Each row of a before or after table is a point. The points were changed in one or more steps. Then noise was added and the rows were shuffled. The steps act on columns, c1 being the first. Name the steps. A step turns or swaps two columns, mirrors them in a line or flattens them onto one, adds a multiple of one to another, or multiplies or shifts one. Angles are multiples of 10 degrees, from the lower column toward the higher: turns from -170 to 170, lines from 10 to 170 but not 90. Use the fewest steps. Two steps may share a column if one is a turn and the other turns, adds or multiplies; they go together, in the order done. Otherwise the lowest column goes first.
(in the rows, 128 means zero)

Before:
[[186 141]
 [106 157]
 [181 162]
 [104  80]
 [116 147]
 [146 101]
 [130 149]
 [182 147]]
After, 8 rows:
[[149 134]
 [122  71]
 [145 118]
 [ 92 171]
 [141  65]
 [ 99 118]
 [163 141]
 [127  70]]
Steps: turn c1 and c2 by -110 degrees

Before, 14 rows:
[[111  99  99]
 [126 180  95]
 [170 130 109]
 [179 116 106]
 [127 180 141]
 [195 116 118]
 [153 167 148]
 [182 128 114]
 [150 171 130]
 [165  90  99]
 [146  93 160]
 [149 102 184]
 [170 109 107]
 [171 164 114]]
After:
[[172 168 147]
 [190 164 114]
 [188 116 117]
 [161 110 107]
 [128  94 160]
 [ 96 100  99]
 [171 116 104]
 [170 170 130]
 [144  90  98]
 [181 128 116]
 [136 102 183]
 [150 181  92]
 [154 180 141]
 [170 132 109]]
Steps: add 0.5 times c2 to c1

Before:
[[ 75 147 114 118 149 117]
 [111 162 122  97 130 111]
 [148 132 130 165  84  89]
 [112 146 125 157 127 165]
 [123 155 144 122 145  85]
 [120 109 132 165 115 163]
 [132 136 122  94 137  97]
 [153 122 102 169 122 144]]
After, 8 rows:
[[137 133 130  66  84  90]
 [169 109 133 126 115 164]
 [186 147 114 247 148 118]
 [122 162 122 180 130 111]
 [128 154 145 141 144  86]
 [ 93 137 121 137 139  99]
 [173 146 126 148 126 165]
 [132 121 103  54 123 144]]
Steps: multiply c1 by 2.5; turn c1 and c4 by -120 degrees

Before:
[[101  82 101  61 105 207 127 110]
 [106 150 105 109 139 158 102 125]
 [125 111  61 152 149 120 110  75]
 [ 71 109 113  97  55 203 108  50]
 [123 152  61  97  95 120 111 153]
 [105 121 108 128 135 148 111 136]
 [105 143 100  95 112 158 156  93]
 [ 71 101 146  74  60 196 123  77]
 [121 109 118 107 163 100  96 131]
 [147 124 109 127  99 144 126 120]
 [119 111 101  88 166  96 115 136]
 [155 129  98  87 162 126  90 106]]
After, 12 rows:
[[205  99  69 107 145  84 195  85]
 [171 142 130 125 101  90 149  89]
 [197  80  96 139 130  53 150 125]
 [119 121 132 146 136 101 153 120]
 [183 109  90  97 160  62 198  55]
 [152 132 151 173 162 112  85 106]
 [165 109 167 143 135 135  87 142]
 [150 112 156 134 158 143  87 138]
 [158 149 124 117 152  91 114 118]
 [138 122 132 110 144 104 116 138]
 [161 153 184 136 149  88 157 144]
 [109 115 185 117 144  93 106  82]]
Steps: turn c1 and c4 by 120 degrees; add -0.3 times c2 to c8; turn c3 and c6 by 140 degrees; mirror c5 and c7 in the line at 130 degrees
